Every row gives one point. To make a cloud, some directions were put in groups of two or more. Within a group, all points are equally far from the middle, so they leave a hole (a ring in 2 directions, a hollow ball in 3). The other directions are filled evenly. Then the cloud was stretched, turned, moved and blurred a little. How many holes are there, and how many directions does each take, smallest first?

Cloud (19 x 3):
[[ 49 -31 -30]
 [ -9  25  17]
 [-28 -42  -8]
 [-10 -14  15]
 [  3 -35  30]
 [-38  21  26]
 [-29  40   9]
 [ -7 -39   9]
 [ 16 -34  23]
 [-40 -52  22]
 [  4 -27  13]
 [-11  53 -32]
 [ -2  28  10]
 [-40  21  50]
 [-27   5  -2]
 [-16  19  58]
 [-60 -16  32]
 [-21  15  31]
 [-14  30 -30]]
Holes: 0

Cloud (22 x 3):
[[ 17  26  36]
 [ 43 -30 -18]
 [  0 -49  18]
 [  0   6  18]
 [ 51   7   9]
 [ 47 -38   3]
 [  6   6 -44]
 [  3  12  10]
 [ 39  38  -2]
 [ 53   8  -5]
 [ 15  -2  -6]
 [ 25 -43  35]
 [ 59 -24   3]
 [-13 -11  28]
 [ 60   2   3]
 [ -6 -11 -43]
 [  9  -1  49]
 [ 10  -8   9]
 [ 29  32  18]
 [ 41 -30  16]
 [ 22 -25 -24]
 [ 28 -23  53]]
Holes: 0

Cloud (29 x 4):
[[-10 -57  -7   1]
 [ 35 -38   8  -2]
 [  1  -7 -40 -24]
 [-31 -42  11  -6]
 [-29   6  21 -10]
 [-11 -60   3 -11]
 [-28   1 -12   6]
 [-11 -19  43  21]
 [  5  -9  21  28]
 [-10 -42   8  40]
 [  4  -2  -4 -53]
 [ -1 -35 -25  -3]
 [ -8  -7  25 -42]
 [ -6 -34  60  17]
 [ -6   7  18  17]
 [-27   0 -28 -12]
 [-32 -17  27  -7]
 [ 18 -49  40 -20]
 [ -5 -28  27 -37]
 [ 20  12  20   0]
 [ 15  -2 -36   1]
 [ -2 -41 -21  -5]
 [ 11  28  15  -5]
 [-30 -21   9 -26]
 [ -3 -48 -17  12]
 [-21 -42   0 -19]
 [ 27 -11  10 -30]
 [-23 -59   8  -2]
 [ 21   6 -15  13]]
Holes: 1 (3)

Cloud (29 x 4):
[[-33  34 -19  11]
 [-27 -32 -18  45]
 [ 10  15 -53   9]
 [  8 -21  -2  57]
 [ 16  34 -13  47]
 [ 17  32 -14  48]
 [ 17  20 -23  51]
 [ 46   8  18   9]
 [-11  -6  39 -28]
 [-27 -19  55  30]
 [  7  21 -50  23]
 [ 16  14 -43 -12]
 [-51 -15  13  39]
 [ 22 -49  30  17]
 [-21 -13  60  18]
 [ 40  -1  -9 -18]
 [  4  -2 -47  36]
 [-25  23 -19 -18]
 [ 12  16 -33  48]
 [-28  35   9  34]
 [ -4 -19 -25  52]
 [ 29   0   0  52]
 [-28 -51   7 -22]
 [-11  12  54  17]
 [ 29  23   2  47]
 [-24  37  10  35]
 [-40 -35 -19  30]
 [ 13 -38 -30 -10]
 [ 23  -1  -5  55]]
Holes: 2 (2, 2)

Cloud (46 x 6):
[[-16 -14  35  -5  49 -26]
 [ 16 -53  18 -26  13   1]
 [-17 -43 -19 -18 -16  11]
 [ -8  20 -17  22 -38 -17]
 [-17 -10 -28  51  -6 -15]
 [ 11 -18  23 -47  -3 -13]
 [-28 -16 -21 -13  50  15]
 [-23  16   8  44   6  14]
 [ 17 -28 -25  38 -11  27]
 [-50 -10 -11   6  21   5]
 [ -8 -10 -13 -36  21  39]
 [ 19  21 -29  15  11 -44]
 [  6   5  -3  24 -29  37]
 [  5   1 -16 -42  41  13]
 [-14  31 -31  23  28   7]
 [-26  16  24  32  17 -11]
 [ 29 -42 -33   5  -8   7]
 [ 20  11 -45  39  15 -19]
 [ 16 -11  -7  22  -7 -57]
 [ -9   2  24 -44   2   6]
 [  6 -35  25 -20  11 -45]
 [ 14   2 -56  22  -7  -1]
 [ 13 -38   8  46  20 -25]
 [-31  14 -34  16 -21  -6]
 [ 12   5  11  25  28 -60]
 [ 19 -25  36  -1  29  20]
 [ 44  14 -11   2  -4  25]
 [-12  36   4  22  30   3]
 [  5 -14 -57   8  24   4]
 [-22  -7 -30  13 -33 -16]
 [ 39 -45   3  -5  10  22]
 [ 50  14   0   5  26 -28]
 [ 19 -46 -37 -12   0   5]
 [ 34 -12  13   9  53  16]
 [ 11   8 -28 -12 -22  37]
 [ 41   1  -5  59  15  -2]
 [  4  37   9  40   5 -22]
 [-22 -17   5  44  39 -20]
 [ 22  -2   6  55  15  23]
 [  6 -50   0  27  35   6]
 [ 27  32 -16  26   3 -32]
 [ 20  -3 -27  20  22 -53]
 [  9  30  -2  56   5  -3]
 [-22  22  25   9  -3   9]
 [ 21  36 -30  17  11 -17]
 [-30   4 -42   1  23 -23]]
Holes: 1 (6)

Cloud (79 x 8):
[[ 26   1  17  -6  27  16  -6 -38]
 [  5 -12   8 -58  20  -4 -34 -24]
 [-14  27   3 -30  14 -13  28 -20]
 [ 15  10 -22  17   7 -23 -28  -7]
 [ -5   2  10 -42 -25   0  26  16]
 [ 18  41  25   9 -17 -13  28  14]
 [ 31  -7  21   6 -25  17  18  24]
 [ 35   4  13 -23   6  11   0  -6]
 [ 18 -15  24 -12 -20  13  14   1]
 [  9 -20   8  15   1 -18  19  -6]
 [ 20 -14 -26   2  30 -13 -17 -13]
 [ -3 -12 -25 -24  -8  28  12  -1]
 [  4 -38  -6  -7 -14   7   9 -43]
 [ 29  25  -6  -5   5   1  -1 -44]
 [ 14  50 -28  -5  19  -6  14 -10]
 [ -4  20  17  -8  -7  -4  14 -22]
 [ 24   0  -2 -23   6  -5 -36 -31]
 [ 16  38   6   7 -10  11 -19  16]
 [ 31  19 -10   6  10   1 -21 -13]
 [ -7  -2  -7  13  -2  -9  -8  16]
 [-19 -10   8  11 -24  12   2  -8]
 [ 19  35   3   9  -4  47 -17 -11]
 [ -3  14  16   9  23  14 -16 -22]
 [ 21  -3  18 -31  -4  22  14  11]
 [ 18  43 -19 -17  13  -5 -15 -39]
 [ 37  16   6 -23  -7 -11  -7 -29]
 [-18  13   0 -26   6  19  42  -7]
 [  4  60  22 -23  16   9  -9  17]
 [ 28  49   5   8  17  -9   6  20]
 [  8  14 -30   5   6  38  19  11]
 [ 43  22  -8  -9 -10  -2  -4 -31]
 [ 21  26  27   9  18  11 -24  -9]
 [  0   2  -2 -40  -7 -24  40   1]
 [ -8  17 -11 -23  -3   3  30  17]
 [  4  25  19   6  -2  -2  29  -4]
 [ 26   9   1  -2  21  13  13  26]
 [ -7  36  18   2   4   4 -20  -4]
 [ -1 -16   2 -18 -17   0  33  12]
 [ 24  11  25  -4  49  11 -41   5]
 [  4  -3  10   4   9  23 -17 -23]
 [ -2 -23  26 -33   6  14  10 -14]
 [ 14 -42  25  -3  -5  -1 -17 -31]
 [-28  56  24   0  14   9  -5  -9]
 [ 41   8   5  -7 -14  20 -45   4]
 [ -1  23  11 -25  11 -23  13 -21]
 [ 25  -7  13  -4 -26  37 -39 -14]
 [ -9  27  -9 -40 -15   9 -16 -25]
 [ 15  35   4   8   3  -6  15   3]
 [ 11  14 -21   2   8 -25 -42 -24]
 [ -1  45  38   0  13   6  -4  26]
 [ -2  10  12  12   0  -7  53   4]
 [  8  36   1 -20   2  13 -24 -10]
 [  7  45  -9 -35  -2 -14  22 -34]
 [-12 -17   8 -25  -9   0 -15 -40]
 [ 23  27   3 -52   3 -16   8 -38]
 [ -7  19  22   5   6  40   8   1]
 [ -5  21  31 -19   7   6  -2 -19]
 [-14  -9  11 -28   5  -2  32   8]
 [ -7 -40 -13  -6 -23  16   1 -34]
 [ 21   5  15   3  -6  -7 -46  -4]
 [ 32 -29  -2 -10  -5 -30   2   7]
 [ -1  22  42 -26  16  17  14  19]
 [ -5  35  43 -33   4  26  12  28]
 [ 16  26 -23 -10 -11  11  -2  10]
 [ 24   5 -15  13  19   1 -38 -11]
 [  8  51   0  13   3  23   4  -8]
 [ 11  -1  16 -25  26  -6  17 -22]
 [ 19  23 -41 -33   9 -19 -26 -31]
 [ -6 -15 -18  11   4 -13  14 -19]
 [ 41  13  -9 -35 -10  23   1   6]
 [ -7   3  27 -28   9 -10   3 -44]
 [  4  12   9   0  20  40   8   8]
 [ 16  -3   1 -12  39  11 -30  -9]
 [ 12  39  19  20  38   7 -31 -23]
 [-23 -25  -6 -42  16  -3  -7 -29]
 [-25  -3  27 -25   9  12  47  -5]
 [ -2  -2  31 -19   3  41  19   8]
 [ 14   3  42  -3  22 -17 -10 -13]
 [ -5 -16  40 -28   8 -17 -28 -25]]
Holes: 0
